Each row is a point. Before rounding, the points of a table are all equally far from one centre. They may lie mostly on one side of it. Where is the centre, to within rounding?
(in the rows, 128 means zero)

Points (5 x 2):
[[180 114]
 [177 105]
 [150  87]
 [164  92]
 [159 153]]
Centre: [147 121]

Points:
[[150 109 187 158 104 118]
 [129 110 192  74  96 133]
 [119 113 162 106 117  62]
 [114  68 129  97 131 130]
 [115 118 158  93  70 173]
 [112  78 152  87  74 137]
 [ 63 153 133 104 142 150]
 [142 138 167 119  78 172]
 [126 124 139 128  60  84]
 [111  90 210 113 108 135]
 [140 164 155 110 131 167]]
Centre: [106 125 152 121 110 126]

Points (14 x 11):
[[102 170 135 151  99  82 189 108 178 156 128]
 [152 101 139 140  97  95 163  77 116 141 156]
 [ 77 110 137 118  95 136 148 154 169 171  98]
 [ 80  59  89 147 140 106 156 114 171 165 123]
 [122 124 127 119 142 107 173  90 179 158  61]
 [ 91 100 105 167 114  86 171 119 129 177 162]
 [ 86 121 138 180 123 100 191 104 104 129 117]
 [ 88  84 156 139 120  71 157 124 220 154 164]
 [123 114 138 125 116  99 160  99 119  95 156]
 [125 158 156 153 122 102 164 100 166 143 187]
 [113 122 138 130  80 136 155 111 185 192 159]
 [ 89  87 168 148  75 143 177 112 147 168 157]
 [118 146 104 144  85  80 142  99 188 146 147]
 [106 153 135 168 122 100 212 104 182 157 158]]
Centre: [122 102 148 159 123 110 157 119 168 143 122]

Points:
[[195 190 118 120 124 145 127 116 126 145 121  74  85  84  97 109 120 120]
 [153 159 132 107 128 100  68 132 130 110  84 146  74 150 126 133 114 159]
 [139 109 134 126 130 175 106 100 173 112 162  26 166 110 116  81 133 160]
 [134 127 119 179 185 164 111 110 168 186 154 133  98  91 132  97  60 117]
 [128 130 165  89 112 128 196 134  81 117 145  87 134  97 125 179 131  78]
 [140 129 167 100 102 155  64  71 151 131 112  62  93 121 103 130 146 117]
 [106 113 113 193 176 112 126  93  95 147 178 121 107 108 140 145  59 133]
 [ 81 149 112  59 109 122  81 143 147 140 144  88 123 125 168 168  80 127]
 [188  93  58 117 105 161 182 105 161  96  94 114 112  74 142  82 148 138]
 [148 127 147 102 148 136 192 122 130 153 164 102 181 127  81  98 100 107]
 [142 139 111 143 136 192 105 113 184  63 154  91 170 100 180  52  97 143]
 [129 171  82 100 160 169 148 117 170 166 110 136 102  98 192 145 178  94]
 [122 141 121 130 154 174  64  75 113 181 143 143 125 164 135 118 117  79]
 [128 137 101 132 153 125 128  98 143 116  91  32  73 134 131 109 111 156]
 [150 127 107  97 180 106 106 104 154 118  69 103  68  92 154 150 153  74]
 [144 161 133  72  80 117 119 193 146 117 167  72 107  88 160 172 109 129]
 [122 172 120 110 131  63 137 112 101  83 157  99  95 113 188 132 134 142]
 [ 98 117 131 104 138 122 177 108 128 169 104 145  83  89 139  75 125  89]
 [115  66 124 109 103  88  68 154 183 128 133 103  98 122 107 139 153  56]
 [131 121 177  96  86 202 146 112 144 167  90  85  92 143 165 141 147 131]
 [182 172 170 126 175  94 129 166 167 124 144  56 133 114 141 113 144 110]
 [115 151 102 100 110  90 148 117 168 102 136 101 152  70  74 128 139  75]
 [157 115 104 144  87 125 123  87 161 125  87  29 117 125 111 116  85  85]
 [126 123 118  93  80 117 172 124 167 169 141  61  83  94 132  89 140 118]]
Centre: [143 109 121 138 127 150 124 133 145 111 140 118 126 117 149 135 124 113]

Points (31 x 24):
[[149 110  79 188  86 126 195  83  58 140  74 129 143 150 157 141 126 129
  136 151 143 105 207 143]
 [125 107 123 131  97 102 123 160 101 136  68 167 133 194 120 171  76 165
  152 207 104 107 157 170]
 [125 157 139 128 131 129 130  91 107 173  82 140 112  75 117 176 140 162
  156 190 169 134 204  97]
 [141  93 147 144 166 171 161 112  89 170  87 130  95 111 103 150 125 116
  125 127 198 109 161 126]
 [136 130  82 136  98 175 138 131 154 139 152 188  95 141 103 106 133 136
  123 145 159 132 155 113]
 [139 148  91 109  56  95  94  86 108 128 106  92 119 137 140 160 125  96
  115 172 147 101 193 174]
 [155 110  87 147 100 105 156  88 118 220  52 131 103 149 170 146 115 174
  122 105 137  95 125 117]
 [149 122 117 151  98 121  78  97 132 178  43 171 107 117 132 118  77 186
  144 138 114  95 168 132]
 [122 139 119  81  93 146 130 109 171 106  76  90 183 125 172 106 126 170
  124 110 141 107 182 141]
 [102 123 100 150  67  77 153 112 138 113  92 136 157 133 147 143 120 190
  109 130 161  98 108 143]
 [166 118 112 138 145 143 165 123 139 185  67 132 111  77  92 150 138 177
  162 137 155  89 110 134]
 [140 117 124 103 121  78 168 136 113 145  65 135 152 122 202 153 150 131
  137  61 136 128 161 172]
 [131  88 136 123 105 109 167  75 140 122  63 115  48 141  78 128 119 190
  144 145 164  70 152 141]
 [127 161 139 108  80 133 125 103 130 142  62  97  88 107 177 141  90 172
  126 169 168  65 194 136]
 [140 102 152  62  78 159 143  93 138 199  56 146 132 162 157 112 138 112
  148 173 141 117 185 151]
 [109 132 178 148 110 150 134  66  97 172  50 123 135 124 183 111 131 169
  120 120 120 106 132 157]
 [182 144 113 175 149 138 114  95 118 171  95 171 140 134 130 134 120 205
  176 138 109 113 133 137]
 [146 115 101 133  69 140 116  97 140 104 117 179 177 105 167 157 124 149
  134 159 104  87 144 135]
 [112  92 121 153 123  91  89  94 111 130  77 157 101 127 182  92 134 108
  137 143 168 107 162 144]
 [150  83  93 141 124  86 142  74 119 176  52 177 118 118 139 162 108 175
  134 112 142 109 221 117]
 [121  82 191 145  92 115 145 104 131 111 101 139 130 136 127 162  93 146
  130 200 165 131 170 170]
 [110  95 119 116 110 125 153 109  97 129  75 109 158  85 173 140  86 190
  154 129 198 110 173  94]
 [125 127 165 119  94 135 129  73 154 155  47 135 129 162 130 191  96 165
  182 114 149  48 190 125]
 [135 105 125 166 122 106 134 138  76 124  71 182 150 129 160 143 106  97
  149 146 130  58 142 126]
 [ 82 136 126 132 112  65 158 100  56 136  82 113 127 115 105 188 111 143
  113 151 169 134 212 143]
 [124  92  89 107  86  83 148  84 114 151  46 134 111 134 134 159 100 135
  135 146 217 122 171 133]
 [ 85 130 105 166  83  99 128 102  86 124  81 161 131 146 169 117 111 137
  174 148 139  75 113  81]
 [ 78 142  97 129 144  93 180 104  41 107  94 151 104 121 139 134  87 113
  117 166 129 120 201 145]
 [129 162 128 151 112  85 143 129 149 117  94 186 131 143 154 173 108 175
  138 166 141  86 226 146]
 [127 115 125 114 131 122  98 137 136 118 109 143 148 130 172 168 164 178
   90 177  95 131 206 131]
 [113 161 103 190  45 164 163  99  84 135  79 117 148 144 109 122 114 175
  133 160  91 109 161 161]]
Centre: [116 119 117 116 110 125 150 117 114 146 104 119 113 141 130 144 121 147
 162 131 114 116 169 138]

Points:
[[136 162 109 108 126 125 183 195 162 152 171 160 114  95 114 161 154 115
  104 151 133  97  73 115]
 [157 140  83 113 175 136 155 132 193  98 194 111  98  96 121 119 120 153
   76 138 151 120  84 114]
 [153 118  68  97 154 155 165 135 123 125 249 133 107 126 144 110 194 133
  125 128 149 145 112  83]
 [172  89  85 136 158 158 170 137  85 133 187  93 112 143 153 120 163 105
  157 134 104 115 113  97]
 [137 150  62 116 159 169 181 148 193 123 209 129 103 101 136 147 162  99
   93 143 101 110  62 112]
 [160 160  69 129 146 180 181 151 125 157 229  88  96 112  98 104 154 169
  116 122 115 129 119  90]
 [180 155  85 137 103 127 183 130 147 141 236  97  89 112 131 114 125 118
  152 107 122  91 123 111]
 [160  91 124 165 140 149 153 184 171 174 196 120  95 139  88 148 162 127
  130 104 132 143  88 135]
 [124 115  92 102 177 133 145 160 162 110 178 128 111  83  86 157 127 101
  119  88 143 131  83 100]
 [126 130  32 110 114 144 173 163 131 139 200 146  95 115 105 130 176 147
   92 146 123 142 107  93]
 [160  83  69 138 133 138 176 160 117 129 207 139  88 112 111 167 133 101
  114 102 119 118 118 148]
 [125 147 104 111  87 163 176 140 181 174 240 104 102 114 113 133 152  99
  153 109 129 154 123 120]
 [152 164 132 118 163 164 217 142 153 132 189 114  87 115 115 162 147  84
  150 106 123 156  79 112]
 [110 121  74 110 156 143 138 115 104 128 187 119 124 106  85 144 168 104
  101 116  86 118  74 158]
 [143 171 104 158 150 133 181 162 125 141 182 120  90 121 104 115 189 148
  130 171  63 124 117  93]
 [119 148  99 112 153 104 193 121 106 127 177 155  95  95 109 111 170  90
  131  80 104 115  89 108]
 [185 102  63  95 124 133 177 162 159 107 207 117 112  95 164 124 155 104
  117 110 104 102 116 119]
 [161 168  85 105 124 166 176 130 177 106 196 116 129 137 106 121 197 124
  134 127 104 151  60 122]
 [142 131  99 120 128 180 157 159 168 181 228 131  84  94 150 155 161 126
   93  83 126 117  86 109]
 [147 139  78 141 181 185 198 141 147 162 226 148 111 129 104  78 178  91
  111 129 121 129  99 150]
 [126 116 110 101 138 142 191 179 138 185 219  95  61 129 129 140 146  90
  120 175 148 126 105 120]
 [158 122 138 102 166 136 172 147 116 153 156 150 110 159  99 123 160 152
  161 103 119 148 103 111]
 [142  95 109 126  97 112 181 154 131 135 195  99 113 146 136 177 157 151
   99 113 148 106 104 106]
 [128 121  86 188 154 122 153 140 122 131 218  97 121 152 117 133 186 149
   78 128 140 103 130  73]
 [143 172  86 105 141 156 157  95 102 144 205 131 116 111 196 114 173 148
   99 154 121 125 129 107]
 [142 136  76 120 137 140  99  96 144 126 192 123  80 115 138 148 132 111
  122 167 155  63 108 116]
 [133 130  70 125 127 105 129 161 144 171 211 130 135 119 129 131 154 135
  117 103  82 102  79 114]
 [161 108  74 141 180 159 134 117 142 113 220 118 113  96 121 135 145 162
  108 167 135 120 127 153]
 [123 128 111 158 163 146 173 181 148 127 206 101 111  83 150 105 126 134
  119 145 105  96  76 115]
 [166 161  92 104 164 200 182 124 136 150 193  82  78  87 143 129 161 145
   99 147 101 134 141  82]]
Centre: [137 152 100 127 149 144 149 145 146 140 172 106 102 126 129 125 171 108
 113 122 139 122 130 129]
